Each point is reached from the start by the listed moves, each made 0, 1 or 2 times, or once backwards (-1), plus a little noise. Is the number of moves made odd or even? Then give how often each move was made.

Moves:
(1): 0.007, -0.004, -0.011, 0.007, -0.005, 0.010
(2): -0.014, -0.005, 0.015, 0.008, -0.001, 0.029
(3): 0.014, -0.009, 0.033, 0.017, 0.005, 0.049
Start: 0.000, -0.008, 0.015, 0.020, 0.010, 0.016
Points:
0.030, -0.026, 0.081, 0.053, 0.019, 0.114 => even (0, 0, 2)
-0.021, 0.004, -0.007, -0.004, 0.011, -0.043 => even (-1, 0, -1)
0.043, -0.020, 0.065, 0.046, 0.020, 0.085 => odd (0, -1, 2)
0.020, -0.008, 0.044, 0.022, 0.021, 0.027 => odd (-1, -1, 1)
-0.014, -0.013, 0.030, 0.026, 0.009, 0.045 => odd (0, 1, 0)

Moves:
(1): 0.011, -0.008, 0.004, 0.001, -0.007, 0.018, 0.016, -0.015
(2): -0.021, 0.002, 0.000, -0.008, -0.012, 0.001, 0.011, 0.005
(3): 0.008, -0.017, 0.001, 0.003, -0.030, -0.008, -0.009, 0.003
(4): 0.011, -0.003, 0.011, 0.036, 0.001, -0.018, 0.000, 0.018
(5): -0.002, 0.000, 0.006, -0.003, -0.005, 0.019, -0.026, 0.016
(6): -0.006, -0.033, 0.035, 0.016, 0.017, 0.001, 0.007, -0.015
(7): 0.011, -0.002, 0.038, 0.005, -0.010, -0.015, 0.011, 0.000
(8): 0.028, -0.048, 0.026, -0.001, 0.002, -0.024, 0.020, 0.013
Start: -0.012, -0.003, 0.001, -0.001, 0.013, 0.011, -0.006, -0.007
Points:
-0.052, 0.082, -0.059, -0.064, -0.012, 0.118, -0.009, -0.037 => even (2, 1, -1, -1, 1, -1, 0, -1)
-0.019, 0.013, 0.064, 0.062, 0.023, -0.028, -0.016, 0.064 => odd (-1, 1, -1, 2, 1, 0, 1, 0)
0.060, -0.028, 0.006, 0.025, 0.001, -0.013, 0.014, 0.019 => odd (1, -1, 0, 1, 0, -1, 0, 1)
-0.040, -0.003, 0.106, 0.106, 0.068, -0.003, -0.034, 0.015 => odd (-1, 0, -1, 2, 1, 2, 1, -1)
-0.020, -0.104, 0.022, 0.000, -0.002, 0.028, 0.024, -0.084 => even (1, 0, 2, -1, -1, 2, -1, 0)

Moves:
(1): 0.003, 0.008, 0.009, 0.010, 0.004, -0.008, 0.004, 0.004, 0.007, -0.007, 0.002, -0.011, -0.004, 0.008, 0.003
(2): 0.003, 0.011, -0.004, 0.009, 0.012, 0.002, -0.002, -0.010, -0.001, -0.011, 0.009, -0.008, 0.017, 0.011, -0.004
(3): 0.009, -0.002, 0.005, -0.016, -0.002, 0.007, -0.014, -0.004, 0.004, -0.003, -0.005, -0.003, 0.007, -0.005, -0.003
(4): 0.015, -0.006, 0.018, -0.026, -0.025, -0.014, 0.002, 0.007, -0.003, -0.006, -0.001, -0.017, 0.012, -0.016, 0.019
(5): -0.002, -0.010, 0.004, 0.011, 0.006, 0.003, -0.008, 0.010, 0.002, 0.019, 0.003, 0.010, 0.009, -0.001, -0.006
(6): -0.009, 0.004, -0.008, 0.020, 0.011, -0.005, 0.009, -0.001, -0.012, 0.003, -0.007, -0.007, -0.005, -0.015, 0.020
(7): -0.007, 0.000, 0.002, -0.022, -0.016, 0.016, 0.009, 0.019, 0.023, -0.005, -0.002, 0.025, -0.004, 0.000, -0.008
(8): 0.002, 0.006, -0.006, 0.002, 0.013, -0.008, 0.002, -0.005, -0.006, 0.009, -0.007, -0.004, -0.005, 0.004, 0.000
(9): 0.030, 0.004, 0.006, -0.001, 0.003, -0.005, 0.005, 0.015, -0.015, 0.003, -0.008, -0.002, 0.007, -0.017, 0.017
(10): -0.008, -0.011, 0.015, 0.015, 0.008, -0.002, 0.006, 0.010, -0.007, -0.003, 0.013, 0.001, -0.006, -0.015, 0.004
(11): 0.001, 0.009, 0.004, 0.009, -0.006, 0.008, 0.018, -0.007, -0.009, -0.005, -0.007, -0.004, 0.000, -0.027, 0.012
(12): -0.005, -0.015, 0.013, -0.007, 0.003, 0.008, -0.004, 0.014, -0.008, -0.003, -0.004, 0.007, -0.011, 0.012, 0.001
Start: -0.001, 0.013, 0.009, -0.012, -0.002, 0.009, 0.012, -0.006, 0.020, 0.010, -0.002, -0.009, -0.007, -0.018, 0.017
Points:
0.047, -0.072, 0.114, -0.111, -0.068, 0.011, 0.015, 0.156, 0.033, 0.039, -0.003, 0.061, -0.006, -0.040, 0.042 => odd (0, -1, -1, 2, 2, -1, 2, 0, 2, 1, -1, 2)
0.118, 0.064, 0.064, -0.022, -0.030, -0.045, 0.033, -0.018, -0.028, -0.048, -0.021, -0.132, 0.061, -0.123, 0.130 => odd (2, 1, 2, 2, -1, 1, -1, -1, 2, 0, 1, -1)
0.011, 0.054, 0.047, -0.027, -0.069, 0.007, 0.085, 0.035, 0.048, -0.020, -0.019, -0.027, 0.023, -0.073, 0.078 => odd (2, 1, -1, 2, 1, 1, 2, 0, 0, -1, 2, 0)
-0.032, -0.085, 0.076, -0.142, -0.089, 0.054, -0.036, 0.088, 0.067, 0.027, -0.016, 0.058, 0.003, -0.030, 0.012 => even (-1, -1, 2, 2, 2, 1, 2, -1, -1, 0, -1, 2)
